Each row of a before or after table is a point. The points were changed in one or more steps. Then noise was added and the rows were shuffled. The steps act on how far a point lies along the listed directions, d1 being the first. What was done? A step turns or swaps two directions, mirrors them in a line or flattens them onto one, adds a multiple of one to another, or multiplies one. Angles are multiples of 10 degrees, from the lower direction toward the higher: turns from -170 to 170, lines from 10 to 170 but not 90. Use the fewest steps. Two steps may share a direction if one is a turn and the other turns, adds or multiplies; they go together, in the order done. Otherwise the lowest direction goes first.

Directions:
(1): [-4.6,-0.1,0.5]
(2): [0.3,3.2,3.3]
Before (13 x 3):
[[1.8,-4.3,-2.7],
[1.6,-1.6,-0.1],
[4.4,-3.1,-4.0],
[2.1,-3.3,-3.4],
[-0.2,-1.4,-0.3],
[3.5,-5.7,-5.0],
[-0.7,-1.8,-0.6],
[2.3,0.7,0.1],
[-4.5,0.9,2.2],
[1.9,0.6,0.2],
[2.7,-0.6,-2.4],
[0.9,-3.0,-2.5],
[-5.5,-1.0,0.9]]
After (13 x 3):
[[4.6,1.1,2.6],
[-1.3,-3.8,-3.0],
[6.9,3.0,3.8],
[1.2,-0.6,0.4],
[-1.0,1.6,1.5],
[4.4,2.1,2.0],
[1.0,-4.4,-3.4],
[1.6,3.0,1.4],
[1.8,-0.8,0.1],
[1.0,0.4,2.0],
[3.6,1.0,1.1],
[-0.9,1.3,1.3],
[4.1,3.9,3.5]]
Steps: turn d1 and d2 by -100 degrees

Directions:
(1): [0.5,-0.5,2.8,4.7,-0.7,3.1,4.0,0.0,-2.8]
(2): [2.6,3.4,2.7,1.2,-3.3,-4.2,1.0,-1.3,2.3]
(3): [-1.4,2.9,0.2,3.6,3.2,-1.9,-3.9,-1.8,-2.9]
(4): [0.1,0.6,5.0,-1.9,-1.8,3.7,-4.3,-0.3,0.1]
(5): [4.2,0.2,1.1,-0.3,2.0,-1.2,-0.8,6.0,-1.8]
(6): [-0.8,-0.9,-3.0,2.0,-5.9,-0.4,-2.5,2.1,-2.3]
Before (10 x 9):
[[-0.6,-2.3,-0.9,-0.7,5.1,1.2,-2.9,1.4,-2.9],
[-0.3,3.6,0.5,0.3,0.4,-2.4,-1.0,-2.8,0.4],
[1.0,1.9,1.1,2.2,-3.0,-2.6,0.1,-1.6,1.7],
[1.6,-1.0,1.5,-2.2,2.8,0.6,2.2,1.8,-0.1],
[0.5,2.4,0.8,0.1,1.7,-2.8,-0.6,-1.9,1.7],
[0.9,0.3,0.3,0.1,3.9,-1.6,1.7,1.2,0.0],
[1.2,1.9,-0.8,1.3,-2.7,-3.6,-2.4,1.1,-0.2],
[0.5,-0.8,0.1,-2.7,-1.0,1.0,3.0,-3.7,5.5],
[-2.4,3.6,-6.0,0.8,-0.8,-4.8,5.2,-7.1,4.4],
[-0.1,-1.5,1.3,1.6,5.8,4.5,2.0,1.7,-2.7]]
After (10 x 9):
[[2.7,1.6,2.4,0.1,-2.1,-4.2,-3.7,0.9,0.0],
[2.9,0.1,3.7,-1.3,0.0,-1.1,2.3,1.9,0.4],
[-0.8,0.7,-1.1,-2.5,4.2,-1.2,-2.6,-1.5,1.6],
[-5.3,1.6,-0.6,-6.0,4.3,5.1,-5.8,-8.0,3.2],
[4.0,3.1,8.1,7.5,-3.1,2.0,5.7,0.3,-2.0],
[1.4,0.5,4.1,-1.3,1.9,0.0,-0.4,1.0,0.9],
[-0.2,-1.2,-1.2,-4.0,1.1,0.4,1.4,-3.7,5.4],
[-1.9,-1.6,-4.1,-2.1,2.8,-0.5,-3.4,2.2,-1.2],
[-1.6,-2.0,-2.2,0.6,3.5,2.2,0.1,-0.5,-0.4],
[-1.8,2.1,-1.6,-1.9,4.3,-1.0,-2.0,-2.5,0.3]]
Steps: multiply d1 by 2.5; turn d2 and d4 by -160 degrees; turn d2 and d6 by 30 degrees; add -0.3 times d5 to d3

Directions:
(1): [2.4,3.2,0.9,0.6,1.6,-3.6,-4.4,2.9,-1.0,-3.5,4.6,1.8,-1.6,-0.1]
(2): [0.3,2.5,2.7,1.7,-3.7,-5.4,-1.4,-0.8,1.9,3.2,-3.7,-0.2,0.0,-3.3]
(3): [-1.8,-0.1,-0.9,3.2,-1.2,-2.6,0.8,-6.3,-1.7,-2.8,1.1,-2.3,-3.6,2.7]
Before (9 x 14):
[[-1.1,-2.0,-0.6,-0.8,-0.1,0.9,2.9,0.3,-1.2,1.9,-2.0,-1.7,0.7,0.4],
[-2.5,-1.0,-1.1,3.3,-3.4,-3.1,1.5,-7.0,-0.8,-1.2,-0.7,-2.1,-2.1,2.3],
[-0.5,-1.2,1.0,1.3,-1.7,-1.1,2.8,-1.9,0.1,0.5,-0.2,0.1,-0.7,0.3],
[2.4,1.3,2.1,1.3,-1.2,-4.7,-2.9,2.2,1.3,-1.2,1.5,0.9,-1.3,0.1],
[1.7,-0.1,-1.8,-0.5,3.6,1.8,-2.0,1.4,-2.0,-3.6,5.0,0.9,-0.2,2.7],
[3.8,2.7,0.1,0.1,3.7,-0.3,-4.9,3.9,-2.1,-5.2,6.9,1.8,-1.1,0.3],
[1.0,1.5,1.1,0.6,-2.0,-3.1,-0.5,0.5,-0.4,0.7,0.3,1.5,-0.5,-0.2],
[0.8,0.5,0.9,-0.3,1.2,-1.1,-1.7,1.3,-0.5,-2.8,3.2,0.9,-0.2,0.4],
[0.3,0.6,0.3,1.6,-0.6,-2.8,-0.8,-4.5,0.1,0.0,-0.5,-0.6,-2.7,1.5]]
After (9 x 14):
[[3.3,1.4,3.5,-0.5,-2.4,-4.2,-3.0,5.8,3.5,2.6,-1.6,2.3,1.4,-3.0],
[1.4,2.1,2.0,0.4,-2.9,-4.1,-0.8,1.8,0.6,2.9,-1.5,1.8,0.7,-2.2],
[1.5,-0.4,0.9,-2.5,2.1,1.6,-1.1,4.7,0.0,-1.2,2.3,2.2,2.3,-0.8],
[2.1,-2.2,-3.0,-3.7,6.6,7.7,-0.3,5.5,-2.0,-3.3,6.1,2.4,2.8,3.0],
[4.9,0.4,-0.2,-5.8,6.3,7.8,-2.9,11.7,-0.5,-1.2,4.6,4.3,4.8,-1.8],
[-0.1,0.1,1.0,2.5,-2.1,-3.5,1.7,-2.9,-0.6,-0.9,0.6,0.0,-1.7,0.5],
[-1.7,-2.2,-1.5,0.7,0.0,-0.5,2.9,-2.8,-2.6,-0.3,-0.6,-2.8,-1.4,2.3],
[1.3,2.2,1.5,1.8,-0.7,-5.5,-3.4,-3.5,0.3,-0.4,0.1,0.4,-3.4,0.7],
[-1.0,2.1,-0.1,5.4,-3.5,-8.2,-2.1,-7.3,-1.7,-4.4,2.7,-1.3,-4.9,2.6]]
Steps: turn d1 and d3 by -50 degrees; multiply d3 by 1.6; multiply d2 by 2
